Each row is a point. Each copy is the shape, with its points in the same order, stretched, turned, moved and blurred by noise. Say if it was mirrored as well.

Shape, 7 rows:
[[ 29 -21]
 [-46   9]
 [ -4 -16]
 [ 14 -25]
 [ 46   7]
 [ 12  54]
 [-12  87]]
Copy 1 (7 x 2):
[[ 36 -22]
 [-45  14]
 [ -3 -13]
 [ 15 -20]
 [ 78   1]
 [ 54  40]
 [ 39  74]]
Copy 1 is: only turned
Copy 2:
[[ 62   0]
 [-63  29]
 [  8  15]
 [ 37  20]
 [ 57 -28]
 [-15 -29]
 [-86 -26]]
Copy 2 is: mirrored
Copy 3:
[[ 13 -20]
 [  9  35]
 [ 19   3]
 [ 16  -7]
 [ -8 -20]
 [-25  11]
 [-43  39]]
Copy 3 is: mirrored

Shape, 7 rows:
[[-21 -13 -40]
 [ 84  14  24]
 [  6  58 -11]
 [ -4  37 -16]
 [ 45  -2 -21]
 [-10  17  57]
 [-41  16 -10]]
Copy 1 (7 x 3):
[[ 14 -54  20]
 [ 43  35  -1]
 [ 10   3  70]
 [  8 -12  55]
 [ 53  -9   6]
 [-59  15  20]
 [-25 -34  44]]
Copy 1 is: mirrored
Copy 2, 7 rows:
[[ 35  34 -33]
 [-69 -56 -44]
 [-55  35 -17]
 [-31  30 -16]
 [-20 -10 -62]
 [-17 -34  60]
 [ 16  36  13]]
Copy 2 is: mirrored

Shape:
[[ 41 -18 -22  57   6 -46]
 [ -7  40 -29 -34 -10  12]
 [ 67 -61 -30  44  28 -13]
 [  5  -3  19  -9 -24 -26]
 [ 24 -16  -3  64  -5  -9]
 [ 30  36 -75  24  52  21]
 [-12   7 -23   1 -10  17]
 [-24  17 -36 -20  22  10]
 [ -3   1 -18  50  17 -23]
 [  4  36 -54  15  66  20]
 [ 37  -4  11  -7  11   8]]
Copy 1 (11 x 6):
[[ 58  -2 -53  78 -30 -11]
 [-39  10 -12 -34   8  23]
 [ 74 -17 -19  86  20  18]
 [ 31  18 -10 -10 -52   7]
 [ 42  17 -10  70 -38 -33]
 [-20 -15 -53  40  87  -9]
 [-31   5  11   5  -5  -2]
 [-39 -28 -10 -13  43   2]
 [ 18 -20 -37  56  -7 -41]
 [-17 -30 -52  22  95 -26]
 [ 54  20 -11   2   7   8]]
Copy 1 is: only turned
Copy 2 (11 x 6):
[[ -3  39 -20  -7 -53 -68]
 [ 43 -45 -17   7   2  -8]
 [-34   8 -31 -13 -77 -21]
 [ 31  22   4  29 -14 -26]
 [  7  46 -15 -20 -33 -34]
 [ -9 -56 -68 -40 -24 -27]
 [ 23 -26  -4 -10   0   3]
 [  7 -64 -18  -4  17   5]
 [ -4  13 -17 -15  -4 -44]
 [-17 -61 -67 -29   5 -13]
 [  7   4 -35  16 -33  -1]]
Copy 2 is: only turned

Shape (12 x 8):
[[ 19   8  -3  26 -23 -31  16  35]
 [ 26  44 -24   3 -53   8 -28  41]
 [ 57 -22 -10  16 -20  22  14  17]
 [  9 -18  -3 -27  31  27  36   4]
 [-57 -11 -14  20  49  59  -7  37]
 [ 36   2  24  -7 -27 -16 -16  11]
 [ 23  34 -17   5 -57  12  18 -18]
 [-15  -4 -29  28  50  25  -6  -8]
 [  3   9 -37   5  49  24 -10   0]
 [-33   7  -2   3  25  53   5   9]
 [ -8 -33 -21 -12 -33 -30 -20  35]
 [ 21  -2   0  26 -39   5 -15   7]]
Copy 1, 12 rows:
[[  5 -76 -24  17  52 -22 -14 -12]
 [ 62 -80  11 -23  19 -13   9   5]
 [-19 -16   4  -9  88  -7  34  -6]
 [-56  58  26 -27  30 -15  -3  13]
 [-16  51  23 -89   3  16 -47 -77]
 [  7 -36 -28  15  -2  -8  44   6]
 [ 40 -42  51  35  37 -30   4  44]
 [ 10  47  10 -40  23  23 -46 -16]
 [ 10  58  11 -50  26  20 -38   9]
 [ -7  48  36 -50  -5  -8 -22 -27]
 [-24 -73 -14  -5 -21  42   2  -6]
 [ 25 -54  -5   8  27  -2  27 -15]]
Copy 1 is: only turned
Copy 2 (12 x 8):
[[  9 -11 -38 -25  17 -32 -26  33]
 [-23   4  -5  34  10   5 -92  37]
 [ 37  -3 -22  -3  26  13 -47 -33]
 [  3  29   1   1  37   1  38 -50]
 [-64 -29  95 -16  45 -15  30 -34]
 [  3  13 -48  -8 -40 -10 -34  -1]
 [ 20  21 -15  17   9  56 -35  50]
 [ 10   8  79 -37  20 -17  11 -19]
 [ 11  31  65 -15  27 -20  -9 -27]
 [-48   6  60 -12  27  18  24 -19]
 [ 18 -39 -26  48 -20 -55  -9   6]
 [ 13 -18  -7  -6 -18  11 -43  14]]
Copy 2 is: only turned
Copy 3, 12 rows:
[[  5   6  60   5  -5  31  15  31]
 [ 50  13  50 -17  10  24 -47  -1]
 [ 12  76  -9  28 -39 -12  24  28]
 [-21  27 -34  -6   2 -51  40  -5]
 [-74 -50 -11  20  13 -47 -28  -9]
 [ 33  41  24 -27 -40  50  12  -5]
 [ 69  13   9  -9   7 -20  -2  33]
 [-54 -22 -43  21  15 -37 -14  40]
 [-41   1 -34  12  31 -32 -13  19]
 [-19 -39 -22  15   8 -37  -9  -7]
 [ 11  32  66 -59 -21 -19 -22 -12]
 [ 30  21  23   2 -45  19 -11  29]]
Copy 3 is: only turned
Copy 4:
[[ 21  35  10 -30   1   7  18  17]
 [-19  21  21   9  17 -25  50  38]
 [ 19   6 -29 -40  38  -7  12  20]
 [ 43 -34 -13 -27   9  -9  -4 -17]
 [ 42  25 -15  51 -14 -25  -2 -22]
 [-13   0 -22 -46   0  -5  39  -3]
 [-36 -10  27 -25  23  10 -12  17]
 [ 25   2 -14  36   4  37  13 -26]
 [ 37 -25  -7  37  12  18  27 -12]
 [ 17  -6 -14  24  -8 -23 -14 -13]
 [ -2  40  16 -25  13 -15  37 -37]
 [-19  15  -8 -16  22  -4   9   1]]
Copy 4 is: mirrored

Shape:
[[ 25 -14  29  -1 -80  17  -3 -11 -24]
 [ -8 -54  32 -26  40  -7  -4  -3 -17]
 [-44 -35   2  17  40 -25 -11 -21  17]
 [-17  13  18  24  41  26   6 -19  12]
 [  4  11  11  -2 -19   7  23  42  30]
 [ 13  15  23   4 -15  18  72 -21   6]
 [ 18 -43  17  15 -30  36   1  -4 -32]
 [ 33  14  17 -17  -9  14  10 -16 -10]
 [-12   8  19  10  39 -58   3  45  12]
 [ 23 -16  -7   6  14 -24  19  13   0]
 [ -9  14 -17 -32 -21  12 -12   2 -20]
 [  3  15  25 -45  38 -30  -3  35 -20]
 [ 28 -42  26  17 -28  25   1 -20  29]]
Copy 1:
[[ 44  -5  69  20 -16  36  76  21 -21]
 [-34  31 -39  22  50 -18  21 -31  18]
 [-36   6 -11 -19  -4 -44 -21 -57   8]
 [ -8  -3 -34 -50  -5  28 -10 -37  46]
 [ 20  28 -20  35 -27  29 -16 -17   7]
 [ 32  57  11 -19 -20  27  11  -9  52]
 [ 18 -19  29  30   1  15  57   5  40]
 [  2  33  19  -7  15  51  23  13  17]
 [  9  19 -41  15  34  -7 -71 -59 -32]
 [ -6  30  10  36  19  -2 -31 -21  24]
 [ -2  12  -5 -14  -5  16  -3  52 -12]
 [ -5  45 -68   7  69  20 -37  -1 -29]
 [-13  14  55  43 -29  32  65 -41  35]]
Copy 1 is: only turned
Copy 2 (13 x 9):
[[-13  31  77 -22 -46   7  19  38 -64]
 [  4  -6  14  35  45  69  26 -13  31]
 [ 22 -40  22  66  14  20  11 -22  43]
 [ 50 -45 -23   3 -16  25 -18  -6   8]
 [-18  25 -17   8 -13 -15 -44  -7  -5]
 [ 50  41 -28  10 -11  34 -21   6 -60]
 [ -8  15  30  -2 -41  41  36  39 -25]
 [ 31  26  13 -31   8   7   6  17 -28]
 [  3  10 -11  14  33 -11 -10 -84  62]
 [ 12  51  -5  17  18  -5  19 -14  29]
 [-10  -6   7  -8  14 -23  16  26 -31]
 [  2  10 -17 -19  71  12   7 -54  31]
 [  7  23  56  20 -40  24 -13  43  -5]]
Copy 2 is: mirrored
Copy 3 (13 x 9):
[[-32 -15  14 -25  24  63 -44  20 -30]
 [ 53 -45  27  16  35   1  -1 -26 -44]
 [ 81 -26  21  -7 -38 -23   9 -23 -41]
 [ 39   5  20  -1   2 -42 -33 -15  -8]
 [ 10  22   3  10  -1  38 -49 -36 -17]
 [-18  49  24  12  32 -11 -34  -2 -62]
 [  5 -31  -5   3  34  31 -50  19 -34]
 [-16  13   7  -9  36  16  -4  -6  -9]
 [ 95  35  19 -33 -10  18   3 -74 -17]
 [ 40  19 -20 -10   7  20  11 -36 -35]
 [ -1  -8  -3  20  12  55  -1  28  20]
 [ 52  12  25  -2  42  37  13 -43   9]
 [-12 -32   1 -15  -6   0 -39 -24 -56]]
Copy 3 is: only turned

Shape, 14 rows:
[[  5 -22  -6 -17   7  24 -16  -3  16  -9   8]
 [  3  -5   4  -7 -11  -7  -6   0  20  -2   9]
 [ -3  45 -11  -2  -3 -10   9   0  21  17  12]
 [ 11 -11  -8 -15 -10  -8 -14 -23  15 -12 -56]
 [-21   0  16  -5  -1  -6   1  -8  16 -10   1]
 [ 15  -8   9 -15   5  -4  -2   3  17 -12  13]
 [  7  -8  -1 -19 -11 -11 -14  -2 -22   6 -11]
 [ 10 -18  -3  47  -2  -2  -7   0  20  -6   8]
 [ 12 -21  -3 -15  -3  -3  17 -59 -30  -6   6]
 [ 13   0  16  -9   6  42  -1  -1  -5  20  11]
 [-14  -2   2  -3   0  -5  95 -24   7 -12  14]
 [  8  -9   5  -3  18 -14 -17  -4  21   6 -16]
 [  2 -23 -13  -6  13  17  -6 -14 -32   2  14]
 [ 11  45  -1  20   5  -9  -1   4  16 -12  -5]]
Copy 1:
[[ 19 -13 -18   5 -18   3  18  -1  -2  29  10]
 [-16  -3  -2   9 -10  17  19  -6   6  -6   6]
 [-18  -9 -16  44  11  32  -5  27  12 -40  11]
 [  9  29 -49  -5   3  20  37 -42 -27 -12  -3]
 [-22 -26  -6  -5   2  15  21  -2   3 -21  -2]
 [ -4 -12  -1  15 -19   4  26  -6   5   6  -4]
 [ 24  26  11 -12  -4   4  14 -34   9  -7   0]
 [-52  24 -15   8 -18  12   2  23 -21   7   7]
 [  7  18   2 -17 -32   1  -6 -30  10  26 -67]
 [ 23  -7 -18   5   7 -13  11  25  38  44   2]
 [-38 -34 -27  40 -50 -20 -32   1  53 -40 -70]
 [ -2   0 -23  -3 -16  14  45   1 -17 -15   1]
 [ 30   9   7 -13 -26 -15 -13  -2   6  24 -14]
 [-32   5 -19  44  26  23  -2  27 -16 -30  14]]
Copy 1 is: only turned
Copy 2:
[[ 32  12   0   3 -14  24  -4  27  -5   7   9]
 [  5   9 -21   4  10   9  -7  -8  -8   0   7]
 [ -6  26  -4   8 -18  16   4 -25  12 -34  -3]
 [-24 -14  -4  20  23  43   3  -2 -47  10  39]
 [ -1  -2  13  -6  26   7  -2 -12   4  -1   5]
 [ 12  12  -8  12   5   0 -11   5   2  -4  14]
 [-22  -5 -23  -5  -7  18  16  -5   4  12  11]
 [  8  -5  -9   9   3 -21 -13  -2 -36   6 -27]
 [-31 -29  26 -16 -17  19 -36  -8  -4  31   4]
 [ 13  28  19 -13 -43   2  20  20   7  15  15]
 [-34   4  65 -42  -6 -20 -51  -9  -5 -25   4]
 [  5 -12 -11  20  15   6   4   5 -13  -7  27]
 [  6 -12  15 -18 -35   6  -2  23  11  16 -14]
 [-14  21   6  37   3   7  16 -12  -4 -26 -18]]
Copy 2 is: only turned
